Rows are points. The points of each table are mixes of a few directions, plus a little noise. How many directions does each table use, and how many do they share? Where both have some left over, give the other angles between the two spaces (their principal angles), to ten degrees, smallest first.
(in the rows, 128 means zero)

First, 4 rows:
[[195 131]
 [ 65 125]
 [ 83 126]
 [168 130]]
Second:
[[ 46 190]
 [ 91 156]
 [148 113]
 [158 105]
 [166 100]
 [177  91]
 [110 141]]
Directions: first 1, second 1, shared 0; angles 40

First, 8 rows:
[[168 123  91  96 107  86]
 [176  84 119 109 101 113]
 [105 129 200 194 120 172]
 [ 81 174  98  76 181 153]
 [180  98 131 113  93 116]
 [118 141 188 167 118 168]
 [151 139 121 171  91  68]
 [ 44 137  76  99 212 148]]
Second (9 x 6):
[[151  71 113 146 111 100]
 [159  51 108 153 106  90]
 [ 96 207 149 102 151 167]
 [ 98 201 147 104 149 164]
 [104 186 144 109 145 157]
 [171  24 100 162  98  76]
 [ 99 198 147 105 148 163]
 [163  42 105 156 103  85]
 [111 171 139 114 140 149]]
Directions: first 4, second 1, shared 1

First:
[[132 127 112 116 129 105 145 131 124]
 [132 102  48 132 128  61 190 129 129]
 [109 129 194 195 122 235  56 110 151]
 [137 129  98  93 131  75 162 137 116]
 [139 154 156  72 132 110 123 141 109]
 [136 157 174  80 131 132 107 139 112]
 [111 100 115 209 122 177 113 108 155]]
Second:
[[125 144 116 133 167 123 115  90 104]
 [133 109 143 121  77 134 145 178 162]
 [168 154 115 132 128 116 104 149 183]
 [143 117 138 123  80 131 137 181 175]
 [152 132 129 126 100 125 124 166 175]
 [ 75 135 116 135 220 130 124  15   7]
 [ 98 107 139 124 123 137 147 117  90]]
Directions: first 2, second 2, shared 0; angles 90, 90

First (8 x 12):
[[164 135 148 213 126 162 118 138 114  95 142 118]
 [212 109 101   7 161 105 142 204 133 213 154  32]
 [ 99  56 118  99 144 143 167 102 119  88  87 130]
 [125 142 135 154 119  97 116 105 113 133 160 129]
 [ 94 158 136 120 114  96 111 100 141 144 126 152]
 [114 118 173 168 128 144 119  85 150  94  73 126]
 [ 95 154 131 174 109 118 115 101 120 111 144 170]
 [120 152  81  89 123 159 136 190 135 146 138 166]]
Second:
[[128 139  77 119 105 119 130 163 119 135 179 159]
 [ 95 162 221 174 163 129 107  56 121 131  75 114]
 [143 153  80 149 115 143 130 182  99 132 195 159]
 [109 153 170 153 113 139 101  98 177 114  66 140]
 [113  94 189 156 163 167 139  81 129  89  49 106]
 [137 106 118  51 159 137 150 155 129 159 107  98]
 [111 104  59  94  87  74 139 129 123 127 186 160]
 [187 113 110 127 119 116 126 160 127 138 165  87]]
Directions: first 5, second 6, shared 5

First (11 x 18):
[[ 68  84 173 115 148 110 132 108  30 106 108 121  98  33 168 166  67 248]
 [139  92 155 109 123 128  70 128 108 112  85 146 156 110 117 127 135 143]
 [124  57 171  75 103 117  31 121  87 101  24 174 184  84 123 140  93 176]
 [189 188 115 144 121 115 127 146 132  86 153 143 139 129 116 104 126 109]
 [ 92 162 113 160 154 125 211 122 115 143 195  90  68 117 155 140 115 149]
 [145 117 106 119 110 150 104 134 205 166 109 135 158 202  99 111 178  43]
 [ 78 145 115 133 131 113 195 114 109 138 149 115  90 101 162 155  66 170]
 [218 163 138 152 139 132  80 155 128  81 157 136 149 140  92  87 196  91]
 [ 82 103 123 118 125 134 151 115 139 162 116 119 117 135 142 146 114 132]
 [172 164  86 130 103 139 126 142 216 148 134 142 158 209  97 100 163  28]
 [101 134 116 150 151 142 179 124 143 162 175  92  90 148 137 133 155 114]]
Second (10 x 18):
[[ 84  66 153 142 112 132 100 134  98 125 128 107 138 116 160 164 104 185]
 [137 171 113 139 152 143 159 122 149 135 173 135 123 142  99 104 161  95]
 [102 131 153 160 151 138 149 137 126 135 183  93 105 148 123 132 150 125]
 [ 46  66 117 170 116 192 107 113 106 135 219 133 176 116 132 155 148 206]
 [161 207  68  93 139 138 158  93 148 122 132 208 153 103  81  82 136  99]
 [174  40 131 146  78 119  50 175 159 146  67  64 134 190 180 152 168  92]
 [145 170 131 120 146 113 155 125 134 127 129 132 109 127 110 113 124 104]
 [191 128  71  89  88 121  91 123 160 131  57 175 166 131 130 110 136  95]
 [127 184 125 133 161 136 172 116 134 127 175 139 112 128  94 104 142 105]
 [113 118 218  89 135  40 138 143  62 100  22  91  65  80 174 163   7 175]]
Directions: first 4, second 4, shared 1; angles 30, 50, 90
